Every row gives one point. Before rounding, the points of a table are all equally far from one centre. They may lie mostly on one side of it. Where is the centre, to within rounding?

Points, 9 rows:
[[-39  -2]
 [-11  45]
 [-75  29]
 [-27  62]
 [ -9  27]
 [-11  46]
 [-52  64]
 [-50  64]
 [-25  61]]
Centre: [-42  32]

Points:
[[ -6  67  35  30  69 -98 -27  39  -2]
 [-31  37   2  29 104 -10  13  -4 -73]
 [-62  42  26  24  29 -43 -22 -32 -43]
 [ 26 -12  78  39  38 -33 -35  33   2]
 [ 31  30  39  18  96 -61 -17  -3 -45]
 [ 37  34  21  60  74   4 -73 -62  -6]
 [-31  65 -34  41  12  25  18  59  17]
 [ -3  50  64  99  31  -3 -59  78   7]
 [-16  51  52  13  62 -59 -34 -36 -46]
 [  2 103  27   0  73 -15  26 -25 -22]
 [-32  60 -14  22   3 -44 -15  30 -52]
 [ -2  75  22 -48  35 -20   0  18  -7]
 [-14  54  82  34  65 -70 -30  13 -38]
 [-12  80  -4  59  77 -86  -2   2 -19]
 [ 33  36  47  15   1 -19 -21   1 -47]
 [-10  -6  22  74  64 -50 -56  48 -50]]
Centre: [-10  50  16  41  64   1 -34  19   2]

Points:
[[  71   50   53  -20  -18  -37   41  -15    2  -18    9   25  -57   22
    34   12  -89    4]
 [  60    3   56   19    1  -55   69    9  -40    6   19    8   -1  -21
    51   28  -63    0]
 [  58   41   91   40  -38  -18   42   11  -19  -28   -1  -12   20  -10
     0   10  -66   41]
 [  97   12   39   23   23   -1   14    3   -8    0   -2  -29  -10   14
    26   24 -100   26]
 [  73   52   60   -4  -29    7   40   12    0   16  -33    3   -3    3
    29   -4  -61   42]
 [  94  -32   89  -30   12   -7   41   25  -11   13   51  -33  -33    7
     7  -14  -83   52]
 [  73   12   69   -9  -24   -8   28   -6  -50   -6   85   -8   15    6
    29   41  -45   30]
 [  37   -1   53   15  -47  -29   84   -9   -5  -25    2  -22   18    9
    14   30  -69   47]
 [  84   35   60    3  -25  -45   20   24  -38  -43  -30   25  -18    8
    31   14  -52    5]
 [  64   13   52   -3  -13   22   72   19  -23   43   27   -4  -30   29
    39   46  -60   54]
 [  66   29   90    5  -42    2    9  -14  -33  -31  -22   12  -57    1
    11   45 -115   22]
 [  29   28   53  -21  -10   16   54  -25  -19  -28  -14  -50  -65  -12
    11   21  -65   29]
 [  67    4   41    4  -12   18   10  -43   -4   20    8   11  -42   41
    18   73  -69  -27]
 [  87   15   30   31  -62  -20   46   -7  -51   -2   -6  -25  -58   19
   -32   34  -53   49]
 [  68   10   23   58   25   26   72    3   -7  -13   12  -34  -33    7
    -2   27  -76   10]
 [  65   -3   48    2   39    4    3  -17  -51  -29   -2  -30   20   34
    15   15  -60   22]
 [  39   33    1   22  -40  -52   59    2  -16   45   16  -38  -58   13
     1   22  -76   32]
 [  57   10   48   23   -8   29   34  -42  -40  -48   31  -28    4   46
    30  -16  -36   16]
 [  84   22   89   24    1   33   40   -9  -58   13   -7    0  -11   47
    36   17  -55   10]
 [  47   53   20   20  -36   20   87    8  -52   -6  -17  -39  -14    8
    36  -29 -103    1]
 [  35   48    0   25  -10   -5   20   31  -37    8    7  -57  -25   49
    33   50  -94    4]
 [  29   53   53  -13   15  -41   54   10  -47  -14  -19  -22  -40   40
    -4    9 -111   22]
 [  65    1  121   17  -28  -34   32    9   -7  -43   -1  -11  -32   17
    28    4  -46   21]
 [  31   18   53  -30  -28  -20   46   -5    0  -40    9  -19  -24  -22
    28   11  -65   65]]
Centre: [ 25 -19  40   0 -41  10  18  30 -37   3  25   1 -28  16 -12 -11 -77 -14]
